Each row of a before or after table is a point. The points were changed in one or more steps. Then noise was added and the rows were shuffled. The steps act on how far a point lies along the listed directions, d1 being the first. Write out the steps. A step turns or swaps two directions, mirrors them in a line or flattens them onto one, adds a multiple of one to another, or multiplies one. Angles are multiples of 10 degrees, from the lower direction toward the higher: turns from -170 to 170, lines from 10 to 170 but not 90. Use the fewest steps. Two steps may share a direction if one is a turn and the other turns, adds or multiplies; they go together, in the order done. Otherwise the lowest direction goes first.

Directions:
(1): [-2.9 -2.3 -4.5]
(2): [ 2.3  4.1 -3.5]
Before (10 x 3):
[[-1.4  0.3 -0.2]
 [ 0.0  2.3  0.5]
 [-2.0 -3.9  7.6]
 [-2.4  1.8 -4.3]
 [ 2.2  2.0 -3.3]
 [ 0.2  3.3  0.4]
 [-0.4  0.6 -1.7]
 [ 0.0  1.2 -0.6]
 [ 1.2  1.9  0.5]
 [ 0.0  3.9 -1.2]]
After, 10 rows:
[[ 0.4  3.4 -0.3]
 [-1.4  3.9 -5.8]
 [ 1.4  6.2 -3.1]
 [ 3.6  5.0 -5.6]
 [ 0.3  2.0 -1.2]
 [ 1.7  2.8 -0.4]
 [ 1.0  4.9 -0.8]
 [-5.1 -9.1 12.4]
 [-1.6  0.2 -0.1]
 [ 0.0  1.3 -2.5]]
Steps: multiply d2 by 2

Directions:
(1): [-5.6  1.7  1.7 -6.2 -1.8 -0.6  0.8 -3.4]
(2): [ 0.1  2.9  0.9  3.2 -5.8 -3.5  5.1  0.7]
(3): [-4.9  2.2 -2.8  3.8  2.4  5.0  3.2 -0.6]
(4): [-1.9 -8.5 -0.9  0.8 -0.6 -1.2  3.2 -1.7]
Before (11 x 8):
[[-1.1  8.5  2.8 -3.0 -6.1 -4.3  3.2 -1.1]
 [ 3.2  0.7 -0.4  1.5 -1.5 -0.5 -0.9  1.0]
 [ 3.3  4.4 -2.3  2.3  3.4  4.3 -2.4  1.6]
 [-1.8 -1.0 -0.6 -5.5  2.3  2.2 -1.4 -0.1]
 [-3.1  2.1 -2.6  1.2  4.4  5.6 -1.4  0.5]
 [-1.1  3.3  3.2  0.2 -9.4 -4.2  4.9  0.3]
 [-0.3  1.4 -1.4  5.0  2.5  3.6 -2.6  0.3]
 [-3.2  5.9 -1.2 -2.1  1.4  3.9  0.9 -1.2]
 [-3.5  5.9  4.0 -7.5 -2.4 -0.9 -1.6 -3.8]
 [ 0.2 -0.8  0.7  2.4 -4.6 -4.3  4.0  1.5]
 [ 4.8 -6.7 -1.0  2.6  1.9 -0.3 -3.2  1.7]]
After (11 x 8):
[[-0.8  3.0  3.1 -2.5 -4.0 -3.1 -2.5 -1.6]
 [ 0.0 -5.7 -0.9 -1.5  4.4  1.6 -3.2  0.8]
 [-3.3  5.1  1.9 -3.5 -4.3 -2.0  1.5 -0.9]
 [-1.2  2.2 -1.5  2.0 -2.3  0.5  5.1  1.7]
 [ 4.4 -5.6  1.2  1.7 -4.5 -5.2  0.3  1.0]
 [-3.1  7.7 -0.1 -2.8 -0.3  2.6  1.2 -1.2]
 [ 3.2  7.1  2.2 -4.2 -3.4 -2.2 -2.0  0.2]
 [ 3.2  0.1 -0.1 -0.7 -0.2  0.0 -2.7  0.5]
 [-2.1  8.0 -1.9  5.5  3.7  6.9  1.0  0.2]
 [-0.2  5.2 -2.9  0.2  8.3  7.5 -4.3  0.5]
 [-0.9 -3.2 -2.0 -0.8  7.0  7.9 -5.3  0.6]]
Steps: swap d1 and d3; multiply d2 by -1; multiply d4 by 1.3

Directions:
(1): [-3.9 -0.9 -0.1  4.3 -0.6  1.9 -9.6 -1.8  1.5  0.8 -0.2 -1.1]
(2): [-0.2  4.3  6.4 -4.8 -4.0  3.3 -0.7 -4.7 -1.2  0.4 -0.8 -1.5]
(3): [ 1.2 -2.8 -1.4 -4.1  4.6  2.9 -1.0 -3.8  0.5  3.6  6.9  1.6]
(4): [-3.9 -3.7  4.2 -2.6 -1.2 -3.8 -0.5  1.5  3.0 -6.1  4.3  1.0]
(5): [-6.1  6.7  0.9 -0.4  3.5 -2.0  0.0  3.2 -2.2  2.9  2.0  3.2]
(6): [ 0.8  2.0  3.2  1.7  6.6  2.8  1.3 -1.2  6.8 -2.4 -3.4  1.4]
Before:
[[  2.6   0.0   4.3  -2.7  -1.8   0.5   2.3  -1.6   4.8  -7.1  -3.6  -1.4]
 [  1.4   0.0   4.2  -4.7  -4.0   0.4   2.4  -2.3  -1.4  -2.8  -0.9  -1.9]
 [  5.9   0.7  -6.1   2.2  -2.3   0.5   4.5   0.6  -1.1   3.8  -2.8   0.1]
 [-10.2  13.4   3.7  -1.3  -0.7  -0.4  -0.7   2.2  -3.4   2.0  -0.2   1.5]
 [  2.0  -6.8   2.9  -6.8   1.3   6.0  -6.6 -11.0   4.9   1.9  10.8  -0.6]
 [  1.2  -0.4   4.1  -4.8  -3.0  -1.2   0.2  -2.2  -0.7  -1.0   1.0  -0.3]
 [  0.5  -4.2  -2.1   0.6  -3.6  -2.9   2.7   2.4   1.8  -3.7   0.5  -3.6]
 [ -1.5   3.2   6.6  -3.4  -4.3  -0.6   1.4   0.9  -0.1  -0.6  -0.3  -1.0]
 [ -4.5   1.6   5.0   2.0  -0.3  -3.8  -6.4   3.4  -1.1  -3.6  -1.3   2.7]
 [  1.3   0.1   2.5   1.5   1.3  -3.2   3.4   2.0   5.9  -6.8  -3.4  -0.4]
 [  2.5  -1.1   4.8  -4.2  -6.5  -0.3   2.1  -1.6  -2.1  -6.4  -0.4  -1.3]
 [  4.0  -3.7  -2.1  -0.6  -3.9  -3.3   2.0   1.1  -2.2  -1.5  -3.1  -2.7]
 [ -0.4   0.5   0.5  -6.1   1.4  -0.2   1.6  -4.1  -2.7   4.2   7.1   2.7]]
After:
[[ -4.2   5.6   2.2  -2.7   8.3   0.3   2.3   0.4   2.9   3.1   5.5   5.7]
 [ -2.9  -0.9  -2.4   3.0   1.3  -3.4  -1.5   5.9  -0.9   2.4   1.5   1.1]
 [  2.6  -5.5 -10.4   8.3   4.9  -1.5   1.5   4.0   3.3  -1.4  -1.0  -0.3]
 [ -0.1   0.9   2.1  -4.5  -3.5  -5.1   3.3   2.5  -1.7  -2.4   2.3  -0.5]
 [ -3.1   2.5   3.1  -1.6  -2.7  -0.6  -5.1  -1.1  -1.9   1.2  -1.0  -1.6]
 [ -0.7  -3.4  -3.7   2.9   1.3  -2.9  -3.3  -0.6  -0.3   2.1   2.9   1.1]
 [  2.5   3.2  -0.6   0.6  -6.5   4.1  -3.0  -4.3  -2.4   5.1  -2.3  -1.5]
 [  1.1  -2.7   1.3   2.2   3.7  -3.1   0.3   3.2   2.8  -5.7  -1.6   4.0]
 [ -5.3   3.1  -1.5   1.1   0.9  -2.5  -2.0   2.9  -3.6   1.9   1.2   1.0]
 [ -3.6   1.1  -1.3   1.5   1.7  -3.9  -2.4   3.1  -1.8   2.0   2.9   2.7]
 [ -3.5   5.5   0.3  -3.1  -0.9  -4.7   3.0   3.7  -3.5  -1.0   2.5   1.7]
 [ -6.1   4.5  -0.4   0.8   1.3  -3.8  -3.6   3.7  -4.8  -1.2   2.7   3.3]
 [ -4.9   2.1   3.1  -2.5  -3.9   0.7  -1.7  -1.3   0.9  -1.3   2.1  -3.1]]
Steps: turn d1 and d6 by 100 degrees; turn d2 and d4 by -20 degrees; turn d2 and d5 by 130 degrees; multiply d3 by 0.4
